Each point is reached from the start by the listed moves, each made once or not at all, plus a little noise. Say if it took an odd or an even number of moves. Then give how often each move was made.
In the rows, zero is written as 128.

Moves:
(1): [183 121 142]
(2): [136 163 136]
(3): [122 114 178]
Start: [120 106 128]
Points:
[177 120 201] -> odd (1, 1, 1)
[174  99 143] -> odd (1, 0, 0)
[114  92 177] -> odd (0, 0, 1)
[169  85 193] -> even (1, 0, 1)

Moves:
(1): [175 110 113 123  90 128 140 107 135  96]
(2): [135 153 138 133 109 139 113 158 126 134]
(3): [137 124 161 129 142 154 106 111 133 118]
(4): [132 123 130 174 106 125 121 119 134 130]
(5): [149 139 117 157 169 124 138 122 127 121]
(6): [124 113 129 134 127 167 128 131 117 114]
(7): [122 128 148 144 110 126 191 137 138 136]
(8): [113  99 153 122 124 123 135 171 137  98]
(9): [114 144 104 121 144 131 125 133 187 100]
Start: [103 133 148 144 136 128 122 124 139 119]
Points:
[ 75 125 184 203  91 169 166 203 209  68] -> even (0, 1, 0, 1, 0, 1, 1, 1, 1)
[146  85 168 183 113 154 216 149 152  47] -> odd (1, 0, 0, 0, 1, 1, 1, 1, 0)
[110 115 161 171 172 118 140 159 146  81] -> even (0, 0, 0, 0, 1, 0, 0, 1, 0)
[161 101 211 191 113 192 174 165 158  42] -> odd (1, 1, 1, 0, 1, 1, 1, 1, 0)
[ 82 139 182 202  88 135 170 202 222  79] -> odd (0, 1, 0, 1, 0, 0, 1, 1, 1)
[154 120 169 169 151 192 112 161 205   7] -> odd (1, 1, 1, 0, 1, 1, 0, 1, 1)

Moves:
(1): [147 148 130 135 122 144 150 155 135 142 140 175 109  90]
(2): [111 168 145 144 147 137  94 156 128 139 138 161 158 146]
(3): [100 137 113 131 149  92 138 151 134 111 203 118  93 110]
(4): [ 86 133 154 168 137 147 125 174 148 129 111 126 122 128]
(5): [168 108  95 117 173  93 159 161 105 116 118 148 142 116]
(6): [163 170 118 182 149 108 128 154 162 128 143 135 162 141]
(7): [120 125 123 109 130 115 154 142 151 143 119 170 133 133]
(8): [132 129  70 122 116 101 112 174 103 107 134  93 132 144]
(9): [156 133 125 109 131 111 127 134 143 108 125 130 163 104]
(10): [137 115 130 121 124 154 123 100 132 172 141 110 136 114]
(11): [101 115 115 156 123 105 101  94 151 135 146 146 113 110]
(12): [129 107 155 115 139 131 109 139 138 142 118 141 104 150]
(13): [145  86 135 126  99 123 137 112 109 129 138 124 157 127]
(14): [124 140 135 125 125  76 125 141 133 154 120 130 125 134]
Start: [117 120 109 140  89 135 147 135 114 171 129 117 126 135]
Points:
[ 96  59 168 166  85 152 130 181 129 184 112 121 121 157] -> odd (0, 0, 0, 1, 0, 0, 0, 0, 0, 0, 0, 1, 1, 0)
[111 133 133 205  92  66 172 217 174 214 116 165 185 149] -> odd (0, 0, 0, 1, 0, 1, 1, 0, 0, 0, 0, 0, 1, 1)
[124  91  98 156  65 134  80 171 108 243 186 170 141 121] -> odd (1, 1, 0, 0, 0, 0, 0, 1, 0, 1, 1, 1, 1, 0)
[110  97 159 118  93 130 124 171 129 214 127 194 170 171] -> even (0, 1, 0, 0, 0, 0, 1, 0, 0, 0, 0, 1, 1, 0)
[128  86  95 142  67  49  54 160 127 234 162 134 193 148] -> even (0, 1, 0, 0, 0, 0, 0, 1, 1, 1, 1, 1, 1, 1)
[116 112 123 238  70 139 165 173 206 249 173 206 168  79] -> odd (1, 0, 0, 1, 0, 1, 1, 0, 0, 1, 1, 0, 1, 0)
[167 172 116 142 131  43 174 229 219 246 219 209 127  86] -> even (1, 0, 1, 0, 0, 1, 1, 0, 1, 1, 0, 1, 0, 1)
